Each row is a point. The points of each table are mixes of a few directions, plus a little noise. How many directions does each table use, and how many do they share? Where both have some left over, give the other angles between the two spaces (their principal angles), to ten degrees, smallest first.
(in the rows, 128 means zero)

First:
[[127 129]
 [166  81]
 [ 84 182]
 [115 144]
 [153  95]
 [156  94]
 [ 92 171]]
Second:
[[ 65 118]
 [183 137]
 [134 129]
 [ 71 118]
 [135 129]
 [179 136]]
Directions: first 1, second 1, shared 0; angles 60

First:
[[117 123 163  95 105 188]
 [180 104 123 132 143  76]
 [ 76 164  91 169 156  79]
 [180 154 109 150 111 167]
 [146 126  94 146 113 155]
 [ 93  72 182  64 114 148]
 [128 169  83 170 120 156]
 [116 162 163 123 148 108]
 [118  75 142 101 144  75]]
Second (8 x 6):
[[124  90 146  92 100 178]
 [173  92 147 100 106 159]
 [ 59 169 162 124 156 101]
 [150 136 147 124 138 111]
 [177 123 122 135 129 118]
 [119 111 135 112 115 152]
 [ 47 185  50 201 158  78]
 [175 116 113 136 122 127]]
Directions: first 4, second 3, shared 3

First (11 x 12):
[[149 137 146 124 131 173 111 172 152 212 179  83]
 [114 122 116 131 126  98 140  97 111  71  93 158]
 [119 124 121 129 126 111 135 111 118  95 109 145]
 [135 131 134 127 129 143 122 143 136 156 145 113]
 [141 133 139 126 130 156 117 156 143 179 160 101]
 [134 130 133 127 129 140 124 140 134 149 141 116]
 [117 123 119 130 126 104 137 104 115  83 100 152]
 [156 140 151 122 133 187 105 187 160 239 195  69]
 [131 129 130 127 129 133 126 134 131 138 134 123]
 [115 123 117 131 126 101 138 101 114  78  97 155]
 [ 97 116 102 134 122  63 153  63  92   7  54 193]]
Second:
[[151 169 139 100 160 107  89 152 175  89 196 108]
 [145 100 155  93 145  82 117 147 132 121 166 126]
 [149 109 164 147 101 143 167  88 115 166 107 160]
 [ 74 181 131 114 127 144 147 107 108 200 127  69]
 [120 117  93 153 107 143 116 119 145  88 107 138]
 [115  93 106 164 153  77  97 174  66 130  59 107]
 [106 117  88 145  81 164 132  89 166  89 117 140]
 [154 121 158 138 146 117 140 141  93 158 109 145]
 [138 144 119  97 133 174 147 135 150 111 164 159]]
Directions: first 1, second 6, shared 0; angles 50

First (11 x 20):
[[125 129 111 155 147 120 119 122 130 128 119 111  96 164 122 144 122 149
  124 143]
 [125 128 104 167 154 120 116 119 129 127 119 105  83 176 121 150 122 160
  123 150]
 [ 40 109 186   7  72 114 169 205 109 152 134 133 147  73 121  72 101  84
  187  70]
 [ 53 112 150  64 109 106 151 182 114 144 125 110  99 128 115 105  99 121
  167 102]
 [163 136 144 117 109 146 131 115 133 122 140 160 188  76 143 115 148  97
  117 116]
 [ 87 120 139  96 118 118 140 157 120 136 126 118 110 132 120 117 112 127
  150 116]
 [202 144 128 154 124 157 118  84 142 112 140 165 196  83 148 130 163 106
   96 133]
 [ 66 117 107 136 154 100 125 155 119 139 111  79  37 205 106 144  95 172
  149 144]
 [194 140 146 125 106 158 126  97 139 115 145 176 218  56 150 116 163  88
  103 116]
 [183 140  98 194 156 140 105  81 139 114 126 130 128 151 134 157 146 149
   95 158]
 [168 135  96 192 160 133 108  91 137 117 123 120 111 164 129 158 137 156
  101 158]]
Second, 8 rows:
[[124 151  65 162 150  82 136  89 128 157  90  95  74 185 115 145 106 195
  124 142]
 [124 122  66 132 168 117  96 111 136 139 134 101  97 182  71 177 152 149
   91 160]
 [ 91 121 137  86 114 116 141 154 121 141 126 122 120 122 118 115 116 122
  146 112]
 [130  99 215 120 110 187 118 180 127  84 167 157 163  82 160 108 140  63
  145 120]
 [131 139 157  78  84 125 158 132 125 138 127 160 188  58 148  88 127  98
  145  88]
 [184 149 125 241 151 135 126  83 133 105 104 127  96 161 183 136 111 174
  124 154]
 [ 82 130  99  79 122  88 142 137 121 162 111 108 106 141  94 125 113 146
  141 114]
 [158 115 163 127 124 172 108 139 136  99 161 157 177  90 135 130 161  80
  111 131]]
Directions: first 2, second 4, shared 2

First:
[[133 117 147 114 135 127 156 122 110 112 133  89 148 111 158 132 156  90
  124 120 119 107 129 117 131 118 106 166 140 124 121 123]
 [117 122  97 146 120 107 106 150 159 158 138 174 103 155  79 122 106 184
  130 139 132 164 131 158 104 142 164  85 127 111 130 127]
 [137 204 145 130 125 212  75  75 101 100  64 159 119 112 159 129  72 110
  145 131 160 102 111  78 196 126 104  99  77 209 156 154]
 [147 167 178 102 138 192 140  75  73  75  89  75 162  82 211 136 137  39
  131 114 136  66 116  67 188 107  66 179 110 185 135 140]
 [137 177 147 124 129 185 103  88 102 102  86 134 131 111 162 130 101 100
  137 127 146 102 116  89 176 123 101 124  97 183 144 144]
 [111  40  91 136 125  23 173 200 177 177 204 122 122 161  63 124 175 183
  110 130  95 179 150 201  40 138 176 134 183  29  98  98]
 [134 137 143 120 131 144 134 113 112 113 118 110 139 114 153 131 134 101
  128 124 128 109 125 111 144 121 109 146 124 142 128 130]
 [123  78 118 127 129  73 164 162 145 146 170 106 134 137 109 128 166 138
  117 125 106 144 139 160  84 129 144 149 162  76 110 110]
 [112 111  85 153 118  88 105 165 173 171 149 185  96 166  58 121 105 206
  129 142 129 179 135 174  88 147 180  74 132  94 128 122]]
Second, 9 rows:
[[119  75 111 130 128  67 161 168 152 152 174 114 129 143  99 127 164 150
  116 127 107 153 141 168  79 131 151 142 162  68 109 109]
 [123 101 117 131 128  98 143 148 141 141 151 125 127 138 111 126 144 142
  123 129 117 140 135 149 102 130 141 132 145  99 119 118]
 [128 106 129 123 130 107 149 140 131 130 145 111 134 128 128 129 148 123
  121 125 118 129 133 138 112 125 128 145 144 107 119 119]
 [141 148 162 111 136 165 140  96  92  94 106  89 151  98 184 134 138  68
  129 118 130  86 120  89 164 113  86 165 118 162 131 134]
 [140 186 151 121 129 196 100  81  96  97  79 132 133 107 171 130  97  92
  139 126 150  94 114  80 187 120  96 125  92 193 147 148]
 [114  78  95 142 123  62 142 177 169 167 174 146 112 158  71 123 143 183
  120 134 112 171 141 180  70 141 170 112 157  67 114 111]
 [126  60 128 115 135  60 189 165 138 139 182  74 149 127 126 130 192 116
  109 119  96 134 142 160  76 122 132 178 176  61 102 104]
 [144 215 161 121 130 232  80  58  81  81  52 139 132  97 188 132  78  80
  146 127 162  81 107  58 216 119  82 118  73 227 158 156]
 [118 180  95 157 115 164  51 119 153 149  92 223  83 157  78 122  47 201
  146 146 159 162 119 132 148 147 163  37  84 169 155 148]]
Directions: first 2, second 2, shared 2

First:
[[115 134 130 116 126 112 105 137 131 130 133 109 127 109 127 111 152 127
  158 107 119 121 149 125 143 155 119 138 106 108 144 129]
 [120 166 172 144  31 156 157  98  73 116 153 189 133 194 121 148 141 144
  171 165 140  86  75 202 161  71 147 179 188 181 170  87]
 [124 128 124 143 161 116 170 168 104 150 118 157 102 118 187 154 151  49
  177 100 157 121  71 100  96 112  93  49 177  88  76 102]
 [166  73  84 125 193 138 109  84 196 110  97  88 142 173 102 124  80 181
   18 190  95 163 182  94  79 174 160 122  98 143 113 179]
 [159  94 103 140 178 148 151 120 159 128 108 126 132 127 119 144  66 136
   29 152 135 171 127 100  89 105 143  98 126 148  82 154]
 [113 130 124  98 111 104  58 100 156 110 134  77 143 145  97  86 169 183
  160 139  83 107 205 140 158 210 139 190  72 118 195 148]
 [125 146 146 139 107 143 158 152 101 139 141 154 126  86 128 140 104 108
  117 100 156 140  90 139 142  65 123 125 141 145 110 113]
 [101 153 141 118 117 105 119 167 107 142 141 121 119  71 143 115 164  94
  193  71 138 116 123 125 155 132 100 123 116  94 133 112]]
Second:
[[117 175 176 124  61 106  60 142 105 109 190 106 111 102 113  99 120 152
  130  58 122 151 149 165 187 121 174 131 111 153 214 110]
 [128 154 158 121  84 119  68 126 129 107 172  97 126 105  94 100 100 175
   88  87 115 160 165 154 173 125 175 149  92 161 196 132]
 [143  89  90 136 191 136 173 120 146 140  83 144 128 166 159 154 137  97
  129 178 132 115 108  92  69 146 100  91 158 102  64 137]
 [110 126 117 127 134 150 198 147 107 158  97 166 145  89 134 148 148  88
  172 140 156  95  85 124 124  88  67 158 136 109  63 119]
 [155 104 111 145 184 106 117 127 146 120 122 120  95 186 177 143 125  99
  110 133 123 148 121  92  73 166 149  25 170 107 116 127]
 [105 162 156 123  86 145 150 170  97 147 149 141 141  12  94 121  97 120
  116  64 161 145 108 146 183  45 108 175  92 146 115 120]
 [109 127 120 111  97 140 140  90 126 127 106 139 158 169 106 121 180 157
  194 191 109  66 142 157 143 158 102 220 119 126 143 130]
 [158  88  96 136 187 121 118 101 167 116 105 111 118 195 148 137 117 135
   85 173 108 143 146  94  72 176 149  75 145 120 113 149]]
Directions: first 4, second 4, shared 3; angles 80

First:
[[ 93 140  89 140  45 111 149 149 178 121 109 129 100 151 130 105 130  99
  174  84 199 147 133 102 162 132 115 212 177  81 160 169]
 [130 122 157 105 167 152 134  97 113 127 119 135 148 126 129 123 153 165
  114 129 114 117 136 135 119 123 116 101 108 156 121 100]
 [120 122 141 127 142 135 124 121 120 127 131 136 131 129 124 134 129 136
  129 127 120 125 126 131 139 130 125 130 122 124 121 128]
 [ 65 130 112 133  56 125 151 132 175 117 105 148 102 159 123 106 141 115
  188  65 199 144 132 102 190 136 103 234 177  65 158 174]
 [150 116 158 123 189 140 110 115  90 132 146 130 146 111 125 152 121 144
   98 159  72 113 123 148 115 128 138  74  91 154 100 105]
 [152 139 144  88 160 153 152  90 126 125 103 117 156 124 140  97 174 176
  100 132 131 122 145 128  77 113 115  78 114 191 138  77]
 [159  96 155 177 206 107  55 163  50 143 204 133 128  91 113 219  42  90
   92 204   7 110  91 173 143 146 176  63  70 109  61 141]
 [142 113 173 117 204 148 109 103  85 131 144 138 152 114 122 152 130 159
   99 155  70 112 123 151 120 129 131  73  85 154  97  99]
 [113 135 106 136  85 117 137 143 154 126 119 127 113 138 128 117 128 112
  151 107 164 138 130 115 143 130 123 168 152 106 145 149]
 [160 169  44 133  26  93 162 170 188 127 101  83 104 134 149  79 133  86
  133 120 205 153 143  98  71 116 136 146 184 143 176 138]]
Second:
[[155 159 102  88  97 136 174 108 165 124  81  99 139 136 148  64 183 155
  114 114 182 136 155 105  62 106 112 109 150 188 167  91]
 [129 128 129 127 124 127 130 129 129 126 125 127 128 129 130 126 127 125
  127 125 127 129 128 131 128 130 128 129 128 128 129 128]
 [113 109 124 175 126 101  89 168 106 134 170 141 104 125 117 181  65  78
  143 146  91 128 102 144 178 147 152 153 124  66 101 176]
 [110 107 133 167 134 110  90 156 106 134 166 142 108 123 113 175  79  92
  143 142  91 126 103 145 177 146 146 148 122  75 101 165]
 [138 129  76 177  70  80 104 189 139 131 156 112  94 124 128 154  68  57
  142 144 132 142 111 127 140 138 157 159 154  83 130 178]
 [119 112 112 179 110  95  89 176 117 134 169 133  99 123 117 176  64  68
  143 145  99 133 101 137 171 145 154 156 131  67 106 176]
 [161 164  78 109  68 117 169 136 172 127  91  90 126 134 148  72 157 124
  120 121 190 143 151 102  64 111 124 119 163 171 170 111]
 [161 169  87  90  79 132 181 118 174 123  78  91 136 134 153  59 182 145
  112 112 197 142 157 101  52 106 113 108 158 191 176  91]
 [121 128 198  56 204 195 166  40 118 121  85 145 179 133 130  85 215 235
  109 102 127 108 156 129 105 108  85  86  96 199 134  56]
 [ 97  97 208 111 213 169 109  81  85 125 138 168 153 127 113 157 141 182
  124 123  76 106 122 150 173 135 113 114  85 123  94 111]
 [108 108 169 128 176 144 109 109 100 126 144 155 139 127 115 153 124 148
  134 130  91 116 117 141 163 135 123 126 102 113 101 128]]
Directions: first 3, second 2, shared 2
